Each row is a point. Each copy is the shape, with its points in the same order, turned, moved and blurred by noise. Say if it was mirrored as well.

Shape (8 x 2)
[[-0.24  0.04]
 [-0.51  0.20]
 [ 0.29 -0.34]
 [-0.48  0.15]
 [-0.04  0.06]
 [ 0.04 -0.22]
 [ 0.30 -0.51]
 [ 0.14  0.11]]
Copy 1 (8 x 2)
[[-0.45 -0.11]
 [-0.75 -0.06]
 [ 0.19 -0.26]
 [-0.70 -0.02]
 [-0.24 -0.01]
 [-0.12 -0.28]
 [ 0.27 -0.38]
 [-0.07  0.09]]
Copy 1 is: only turned
Copy 2 (8 x 2)
[[-0.18  0.13]
 [-0.49  0.21]
 [ 0.27 -0.28]
 [-0.46  0.28]
 [-0.03  0.15]
 [ 0.03 -0.13]
 [ 0.27 -0.42]
 [ 0.18  0.15]]
Copy 2 is: only turned
Copy 3 (8 x 2)
[[-0.31 -0.18]
 [-0.62 -0.12]
 [ 0.34 -0.34]
 [-0.56 -0.13]
 [-0.12 -0.09]
 [ 0.03 -0.30]
 [ 0.41 -0.51]
 [-0.03  0.05]]
Copy 3 is: only turned
Copy 4 (8 x 2)
[[-0.27  0.11]
 [-0.60  0.06]
 [ 0.37  0.12]
 [-0.44  0.09]
 [-0.12 -0.05]
 [ 0.12  0.18]
 [ 0.55  0.21]
 [ 0.05 -0.22]]
Copy 4 is: mirrored

Shape (10 x 4)
[[-0.02  0.14  0.46  0.04]
 [ 0.55 -0.44 -0.13  0.10]
 [-0.10  0.32  0.38  0.23]
 [ 0.01  0.35  0.34 -0.06]
 [-0.15  0.29  0.56 -0.01]
 [-0.13 -0.02  0.42  0.02]
 [ 0.25 -0.16 -0.28  0.16]
 [-0.09  0.05  0.40 -0.02]
 [ 0.56 -0.39 -0.08  0.51]
 [-0.28 -0.39  0.16  0.12]]
Copy 1 (10 x 4)
[[-0.47  0.10  0.03 -0.11]
 [ 0.05 -0.05 -0.53  0.54]
 [-0.37  0.20  0.07 -0.27]
 [-0.39  0.15  0.29 -0.13]
 [-0.56  0.11  0.22 -0.25]
 [-0.46 -0.10 -0.05 -0.12]
 [ 0.20  0.01 -0.31  0.23]
 [-0.49 -0.03  0.03 -0.14]
 [ 0.05  0.26 -0.76  0.28]
 [-0.21 -0.42 -0.37 -0.15]]
Copy 1 is: only turned
Copy 2 (10 x 4)
[[-0.11 -0.44 -0.23  0.25]
 [ 0.44  0.12 -0.43 -0.40]
 [-0.04 -0.42 -0.06  0.44]
 [-0.12 -0.51 -0.02  0.16]
 [-0.30 -0.53 -0.17  0.34]
 [-0.24 -0.24 -0.32  0.22]
 [ 0.31  0.16 -0.05 -0.18]
 [-0.23 -0.31 -0.25  0.19]
 [ 0.71  0.13 -0.47 -0.06]
 [-0.21  0.25 -0.36  0.20]]
Copy 2 is: only turned
Copy 3 (10 x 4)
[[ 0.05  0.46 -0.09 -0.04]
 [ 0.53 -0.24  0.26 -0.48]
 [ 0.06  0.43 -0.02  0.23]
 [ 0.05  0.34 -0.28  0.11]
 [-0.06  0.56 -0.21  0.07]
 [-0.06  0.42  0.03 -0.15]
 [ 0.32 -0.27  0.25 -0.11]
 [-0.05  0.39 -0.05 -0.12]
 [ 0.70 -0.07  0.54 -0.28]
 [-0.21  0.16  0.38 -0.28]]
Copy 3 is: only turned

Shape (10 x 6)
[[ 0.00 -0.15  0.40  0.44 -0.12 -0.05]
 [ 0.16  0.18 -0.05  0.14  0.44 -0.39]
 [-0.46 -0.18  0.67  0.15  0.50 -0.02]
 [-0.16  0.11  0.23 -0.03 -0.07 -0.36]
 [ 0.17 -0.31 -0.11 -0.43 -0.24  0.34]
 [ 0.12 -0.12 -0.13  0.27  0.63 -0.25]
 [-0.42  0.02  0.04  0.25  0.18 -0.15]
 [-0.35 -0.05 -0.45  0.22 -0.52  0.09]
 [-0.04 -0.24 -0.49  0.01 -0.61 -0.14]
 [-0.07  0.13  0.33  0.15  0.08  0.14]]
Copy 1 (10 x 6)
[[ 0.03 -0.57 -0.10 -0.11 -0.18 -0.47]
 [-0.18  0.19 -0.34  0.32 -0.51 -0.35]
 [-0.43 -0.15 -0.12 -0.65 -0.40 -0.38]
 [ 0.14  0.07 -0.40 -0.11 -0.31 -0.42]
 [ 0.10 -0.07 -0.12  0.04  0.47  0.22]
 [-0.42 -0.16 -0.22  0.28 -0.69 -0.02]
 [ 0.09 -0.06 -0.05 -0.22 -0.54 -0.09]
 [ 0.64 -0.21  0.16  0.07 -0.26  0.36]
 [ 0.75 -0.24 -0.14  0.25 -0.06  0.41]
 [-0.06 -0.11  0.01 -0.11  0.00 -0.37]]
Copy 1 is: only turned
Copy 2 (10 x 6)
[[-0.10 -0.39  0.29 -0.06 -0.04 -0.08]
 [ 0.05 -0.05 -0.13 -0.05  0.67 -0.13]
 [ 0.32 -0.33  0.23 -0.47  0.19  0.51]
 [ 0.00 -0.37 -0.21  0.16  0.16  0.18]
 [ 0.11  0.40 -0.21  0.29 -0.34  0.05]
 [-0.07  0.10 -0.04 -0.37  0.58 -0.16]
 [-0.24 -0.18  0.03 -0.14  0.30  0.41]
 [-0.76  0.11 -0.07  0.35 -0.17  0.23]
 [-0.67  0.12 -0.39  0.36 -0.29 -0.02]
 [ 0.10 -0.14  0.25  0.13  0.14  0.19]]
Copy 2 is: mirrored
Copy 3 (10 x 6)
[[ 0.25 -0.57 -0.35  0.28 -0.08 -0.03]
 [-0.35  0.03 -0.33 -0.03  0.06 -0.15]
 [ 0.28 -0.71  0.08 -0.41 -0.02 -0.39]
 [ 0.24  0.03 -0.01  0.11  0.02 -0.08]
 [-0.05 -0.28  0.43  0.38 -0.07  0.67]
 [-0.46 -0.32 -0.34 -0.32  0.03  0.05]
 [ 0.18 -0.22 -0.10 -0.19 -0.32 -0.04]
 [ 0.27 -0.03 -0.16  0.24 -0.70  0.46]
 [ 0.25  0.15 -0.19  0.32 -0.31  0.76]
 [ 0.07 -0.39  0.04  0.14 -0.17 -0.15]]
Copy 3 is: only turned

Shape (12 x 8)
[[-0.26  0.42 -0.22  0.11 -0.10  0.24  0.27 -0.17]
 [-0.35 -0.19 -0.11  0.07 -0.01  0.42 -0.35 -0.39]
 [-0.50  0.13 -0.15 -0.56 -0.24  0.23  0.15 -0.17]
 [-0.29  0.16 -0.07  0.07 -0.43  0.27  0.03 -0.03]
 [-0.16 -0.22 -0.48  0.27  0.11 -0.21 -0.56 -0.27]
 [ 0.35 -0.16  0.01 -0.45 -0.08 -0.37 -0.17  0.54]
 [-0.27 -0.01 -0.07  0.24 -0.22  0.21 -0.12 -0.16]
 [-0.23 -0.14  0.27  0.26 -0.08 -0.33  0.11  0.71]
 [ 0.01 -0.06  0.00 -0.49  0.37 -0.02 -0.27  0.02]
 [ 0.10 -0.12  0.18 -0.21  0.09 -0.54 -0.51 -0.26]
 [ 0.43 -0.18  0.13 -0.34  0.03 -0.28  0.14  0.14]
 [ 0.19 -0.51  0.12 -0.29  0.06 -0.60  0.19  0.43]]
Copy 1 (12 x 8)
[[-0.37  0.26 -0.38 -0.10  0.27  0.13  0.15 -0.03]
 [ 0.03  0.29 -0.46 -0.64 -0.15 -0.19 -0.35 -0.08]
 [-0.09  0.41 -0.86  0.03  0.12 -0.03 -0.03 -0.42]
 [-0.27  0.22 -0.30 -0.15  0.38 -0.01 -0.27 -0.25]
 [ 0.61  0.06 -0.23 -0.73 -0.08  0.23  0.04 -0.05]
 [ 0.77 -0.03  0.05  0.56  0.08  0.04 -0.07 -0.35]
 [-0.10  0.21 -0.09 -0.36  0.14 -0.11 -0.12 -0.17]
 [ 0.26  0.14  0.51  0.12  0.20 -0.33  0.31 -0.47]
 [ 0.50  0.25 -0.37  0.16 -0.41  0.09  0.02 -0.13]
 [ 0.52 -0.24 -0.15 -0.17 -0.42  0.21 -0.07 -0.43]
 [ 0.50 -0.28 -0.08  0.42 -0.07 -0.04  0.05 -0.13]
 [ 0.82 -0.19 -0.08  0.36  0.14 -0.30  0.29 -0.42]]
Copy 1 is: only turned
Copy 2 (12 x 8)
[[-0.08 -0.33  0.11 -0.34  0.30  0.30  0.49 -0.27]
 [ 0.30  0.05 -0.01  0.05  0.51  0.25 -0.16 -0.62]
 [-0.11 -0.54 -0.31 -0.27  0.07  0.33  0.08 -0.65]
 [ 0.30 -0.29  0.07 -0.38  0.16  0.20  0.16 -0.37]
 [-0.07  0.55  0.16 -0.11  0.38  0.51 -0.39 -0.20]
 [-0.18  0.07 -0.46 -0.09 -0.47 -0.15 -0.22  0.23]
 [ 0.31 -0.09  0.11 -0.29  0.36  0.28 -0.03 -0.25]
 [ 0.29 -0.34  0.10  0.06 -0.27  0.30 -0.16  0.65]
 [-0.29  0.06 -0.24  0.28 -0.12 -0.02 -0.13 -0.38]
 [-0.33  0.15  0.13  0.02 -0.15 -0.17 -0.65 -0.20]
 [-0.38 -0.06 -0.34 -0.11 -0.06 -0.32 -0.13  0.17]
 [-0.26 -0.17 -0.47  0.08 -0.12 -0.12 -0.47  0.54]]
Copy 2 is: mirrored

Shape (14 x 11)
[[-0.29 -0.02  0.37 -0.16 -0.01  0.32  0.29 -0.98 -0.14 -0.52  0.56]
 [-0.15 -0.08 -0.09  0.41  0.32  0.27 -0.21  0.00 -0.18 -0.33  0.31]
 [ 0.02 -0.16 -0.15 -0.10  0.33  0.00  0.17 -0.21  1.04 -0.20  0.03]
 [ 0.92 -0.07 -0.15  0.10  0.14  0.06  0.27 -0.10 -0.22  0.26  0.03]
 [ 0.73 -0.18  0.01 -0.12 -0.35  0.06 -0.61  0.03 -0.25  0.31 -0.16]
 [-0.22 -0.20 -0.20 -0.19  0.34  0.33  0.19 -0.23 -0.05 -0.15  0.01]
 [-0.26 -0.23 -0.05  0.31 -0.13  0.10  0.27  0.00 -0.29  0.23  0.03]
 [-0.05  0.06 -0.14  0.18 -0.97 -0.50 -0.09 -0.30 -0.18 -0.44 -0.18]
 [-0.02  0.48 -0.09 -0.05 -0.81  0.32  0.08 -0.13 -0.20  0.36 -0.20]
 [ 0.18 -0.21  0.20 -0.02  0.23  0.21  0.27  0.17  0.21 -0.25  0.01]
 [-0.25  0.14  0.02 -0.03  0.34  0.28  0.15  0.02 -0.33  0.18 -0.18]
 [-0.02 -0.16  0.49 -0.15  0.26  0.14 -0.26 -0.57 -0.09  0.26 -0.11]
 [-0.22  0.26  0.09 -0.08  0.19  0.03  0.23 -0.02 -0.32  0.25  0.14]
 [-0.20 -0.19 -0.02 -0.18  0.29  0.15  0.00  0.05  0.00  0.07  0.31]]
Copy 1 (14 x 11)
[[-0.17 -0.18 -0.10 -0.79  0.84  0.17  0.58 -0.17  0.44 -0.41 -0.34]
 [-0.01  0.09 -0.09  0.25  0.47  0.06  0.32  0.29  0.10 -0.53  0.21]
 [ 0.66  0.52 -0.11 -0.54  0.02 -0.19 -0.33  0.07  0.09 -0.39 -0.19]
 [-0.27  0.42 -0.47  0.35  0.30 -0.42 -0.03 -0.12 -0.10  0.29 -0.50]
 [-0.38  0.00  0.17  0.27  0.58 -0.47 -0.28  0.16 -0.50  0.54 -0.12]
 [-0.11  0.18  0.02 -0.21  0.12 -0.21  0.24  0.14  0.52 -0.22  0.00]
 [-0.26  0.02  0.14  0.29  0.10  0.31  0.04 -0.19  0.31 -0.06 -0.04]
 [-0.36 -0.02  0.59 -0.26  0.09  0.35  0.36 -0.34 -0.82 -0.01 -0.15]
 [-0.70 -0.19  0.17 -0.14  0.19 -0.07 -0.30 -0.71 -0.19  0.05  0.16]
 [ 0.10  0.04 -0.11  0.06  0.07 -0.26 -0.08  0.14  0.15 -0.39 -0.44]
 [-0.43 -0.09 -0.26  0.02 -0.01 -0.04 -0.04  0.15  0.42 -0.15  0.18]
 [-0.31 -0.11 -0.15 -0.40  0.58  0.11 -0.26  0.45  0.30  0.19 -0.17]
 [-0.26 -0.28 -0.38 -0.02  0.04  0.05  0.08 -0.11  0.29  0.02  0.13]
 [ 0.21 -0.14 -0.06 -0.01  0.22 -0.17  0.10  0.12  0.40 -0.07  0.09]]
Copy 1 is: only turned
Copy 2 (14 x 11)
[[ 0.13  0.28 -0.16 -0.65  0.53 -0.50  0.34  0.41  0.87 -0.46  0.43]
 [ 0.42  0.31  0.07 -0.39  0.24  0.04  0.10  0.12 -0.23 -0.48 -0.19]
 [-0.13  0.49 -0.03 -0.08  0.38 -0.02  1.02 -0.14 -0.33  0.17  0.32]
 [-0.28  0.39 -0.55 -0.27 -0.45  0.03 -0.33 -0.15 -0.12  0.17  0.27]
 [ 0.40  0.08 -0.12  0.03 -0.56  0.17 -0.26 -0.44  0.22  0.29  0.02]
 [-0.02  0.20 -0.18 -0.02  0.25  0.13  0.40  0.22  0.13 -0.55  0.17]
 [-0.03  0.04  0.16  0.07 -0.03 -0.20 -0.14 -0.14  0.05 -0.65 -0.04]
 [-0.10 -0.18  0.89 -0.59  0.05  0.06 -0.10 -0.57  0.49 -0.07  0.27]
 [-0.38  0.09  0.55  0.02 -0.67 -0.11 -0.01  0.05  0.63 -0.10 -0.14]
 [-0.03 -0.07 -0.24 -0.21  0.04 -0.18  0.34  0.04 -0.35 -0.04  0.07]
 [-0.04  0.10  0.03  0.24 -0.13  0.09 -0.04  0.50 -0.10 -0.50  0.14]
 [ 0.49  0.23 -0.13  0.30 -0.03 -0.25  0.13  0.20  0.36 -0.10  0.57]
 [-0.13  0.18  0.09  0.13  0.18 -0.08 -0.15  0.50  0.21 -0.23 -0.03]
 [ 0.16  0.17 -0.14  0.15  0.32  0.11  0.22  0.09 -0.02 -0.23 -0.22]]
Copy 2 is: only turned
Copy 3 (14 x 11)
[[ 0.26 -0.61 -0.47  0.19  0.36  0.50  0.32  0.84  0.27 -0.46 -0.19]
 [ 0.51 -0.47  0.08  0.17  0.47  0.07 -0.04  0.17  0.00  0.05  0.44]
 [-0.72 -0.58  0.32  0.45  0.09  0.21 -0.31  0.23 -0.16  0.05 -0.12]
 [ 0.20  0.61 -0.13  0.14  0.19  0.17 -0.14  0.15 -0.51  0.18 -0.20]
 [ 0.11  0.65 -0.19  0.11  0.52  0.10 -0.11 -0.63  0.10 -0.09 -0.13]
 [-0.04 -0.30 -0.05  0.04 -0.01  0.24 -0.04  0.37  0.24  0.14  0.32]
 [ 0.38  0.05  0.28 -0.08 -0.07 -0.22  0.04  0.29  0.24 -0.17  0.14]
 [ 0.61 -0.04  0.36  0.19 -0.12  0.61 -0.04 -0.35  0.28 -0.88 -0.30]
 [ 0.12  0.23 -0.04 -0.60  0.01  0.11 -0.24 -0.12  0.11 -0.85 -0.04]
 [-0.14 -0.14  0.32  0.02  0.29  0.23  0.21  0.22 -0.16  0.18  0.01]
 [ 0.14 -0.09 -0.18 -0.32 -0.07 -0.06  0.19  0.18  0.02  0.00  0.50]
 [-0.15 -0.04 -0.52  0.30  0.23 -0.19  0.45  0.10  0.15 -0.32  0.10]
 [ 0.28 -0.27 -0.21 -0.35 -0.09 -0.18  0.20  0.11 -0.10 -0.07  0.12]
 [ 0.07 -0.37 -0.06 -0.09  0.18 -0.11  0.03  0.12  0.22  0.26  0.02]]
Copy 3 is: only turned

Shape (15 x 12)
[[ 0.41  0.62  0.03 -0.14  0.17 -0.36 -0.01  0.15 -0.08  0.25  0.11  0.46]
 [-0.03  0.19  0.39  0.05 -0.08  0.20 -0.22  0.06 -0.20 -0.54  0.03 -0.11]
 [-0.17 -0.25  0.26  0.57  0.31  0.12  0.04  0.39 -0.18 -0.22 -0.01  0.03]
 [ 0.18  0.30 -0.56 -0.06 -0.49 -0.37 -0.21 -0.51  0.02  0.32 -0.28  0.08]
 [-0.35 -0.33  0.10  0.20  0.06  0.00 -0.18  0.37 -0.56 -0.14  0.35 -0.09]
 [ 0.22 -0.10 -0.46 -0.16 -0.50 -0.20  0.09 -0.09  0.25 -0.01 -0.42  0.07]
 [-0.22  0.83 -0.13 -0.21  0.19 -0.02  0.20  0.32  0.15 -0.01  0.27  0.48]
 [-0.16 -0.08 -0.16  0.51 -0.19  0.00 -0.32  0.06 -0.05 -0.60  0.24  0.00]
 [ 0.07 -0.10 -0.06  0.18  0.20  0.35  0.35 -0.22 -0.45  0.14  0.24  0.42]
 [-0.27  0.00 -0.14  0.14  0.34  0.02 -0.50 -0.06  0.12 -0.42 -0.14 -0.40]
 [ 0.18  0.20 -0.45  0.08 -0.29 -0.73  0.33 -0.56 -0.10 -0.07 -0.29  0.05]
 [-0.24 -0.18 -0.17 -0.25 -0.26 -0.45 -0.13 -0.39  0.07 -0.29 -0.28  0.05]
 [ 0.33  0.37 -0.38 -0.23 -0.44 -0.43  0.53 -0.43  0.22  0.46  0.07 -0.15]
 [-0.11  0.09 -0.21  0.09  0.19  0.22 -0.06  0.42 -0.52 -0.53 -0.04 -0.15]
 [ 0.58  0.18 -0.46 -0.35 -0.03 -0.44  0.26 -0.29  0.14  0.12  0.28  0.30]]
Copy 1 (15 x 12)
[[ 0.11 -0.01 -0.06 -0.20  0.31  0.24  0.02  0.43  0.40  0.28 -0.12  0.62]
 [ 0.31 -0.15  0.49 -0.21  0.20  0.06 -0.01 -0.08 -0.24  0.03  0.25 -0.21]
 [ 0.38  0.11  0.22  0.07  0.04 -0.48 -0.32 -0.19  0.16  0.40  0.04 -0.33]
 [-0.52 -0.13 -0.04  0.45 -0.42  0.45  0.29  0.28  0.18 -0.06  0.05  0.56]
 [ 0.30  0.11  0.53  0.04  0.06 -0.40 -0.03 -0.22  0.50 -0.21 -0.07 -0.34]
 [-0.35 -0.12 -0.41  0.52 -0.13  0.16 -0.09  0.15 -0.21 -0.26  0.03  0.29]
 [-0.21  0.62  0.02 -0.40  0.47 -0.05  0.12  0.57  0.15  0.29  0.11  0.25]
 [ 0.12  0.06  0.25  0.20 -0.08  0.21 -0.05  0.00  0.10  0.07  0.16 -0.68]
 [ 0.44  0.53  0.09  0.19  0.01 -0.09  0.29 -0.39  0.21  0.25  0.00  0.37]
 [-0.14  0.05  0.53 -0.14 -0.50  0.05 -0.47  0.04 -0.08 -0.06  0.09 -0.28]
 [ 0.10 -0.09 -0.32  0.53 -0.54  0.20  0.22  0.57  0.13 -0.16  0.35  0.42]
 [-0.19 -0.16 -0.17  0.10 -0.37  0.11 -0.07  0.02  0.07 -0.49  0.53  0.09]
 [-0.17 -0.06 -0.46  0.23 -0.36  0.02  0.62  0.52 -0.11 -0.17 -0.25  0.65]
 [ 0.28  0.30  0.68  0.21  0.22 -0.19 -0.31  0.12 -0.05 -0.14  0.10 -0.15]
 [ 0.14  0.24 -0.55  0.04 -0.14  0.44  0.18  0.33  0.13 -0.20 -0.30  0.63]]
Copy 1 is: mirrored
Copy 2 (15 x 12)
[[ 0.23 -0.24 -0.25 -0.10  0.14  0.42  0.43  0.19 -0.66  0.08 -0.23  0.18]
 [-0.11 -0.15 -0.07  0.67  0.36 -0.10  0.10  0.23 -0.11  0.12  0.42  0.41]
 [-0.48 -0.11  0.14  0.09  0.33  0.22 -0.52  0.14 -0.04  0.43  0.14  0.22]
 [ 0.30  0.44 -0.60  0.13 -0.27 -0.10  0.19  0.05 -0.44 -0.25  0.09 -0.45]
 [-0.32 -0.33  0.21  0.24 -0.13  0.03 -0.05  0.13  0.12  0.78  0.39 -0.02]
 [ 0.11  0.55 -0.32 -0.03 -0.15  0.22  0.13  0.14  0.16 -0.33  0.26 -0.13]
 [ 0.52 -0.42 -0.01 -0.22 -0.02  0.25  0.03  0.67 -0.48  0.17  0.03  0.41]
 [-0.34  0.08  0.06  0.22 -0.04 -0.18 -0.07  0.35 -0.25  0.17  0.71  0.10]
 [ 0.21 -0.25  0.10  0.06  0.04  0.31 -0.48 -0.48 -0.25  0.31  0.29  0.07]
 [-0.24 -0.10  0.16  0.44  0.40 -0.32 -0.07  0.55 -0.09 -0.12  0.17 -0.25]
 [-0.05  0.21 -0.27  0.18 -0.65  0.21  0.13 -0.13 -0.41 -0.61 -0.01 -0.12]
 [ 0.03  0.45  0.16  0.25 -0.28 -0.24  0.30  0.04  0.05 -0.23  0.04 -0.01]
 [ 0.39 -0.06 -0.71 -0.26 -0.58  0.12  0.25 -0.15 -0.11 -0.61  0.02 -0.22]
 [-0.20 -0.23  0.24  0.60  0.17  0.46 -0.25  0.45 -0.15  0.28  0.49 -0.07]
 [ 0.28 -0.09 -0.07 -0.43 -0.11  0.35  0.50 -0.17 -0.45 -0.43  0.24 -0.07]]
Copy 2 is: mirrored
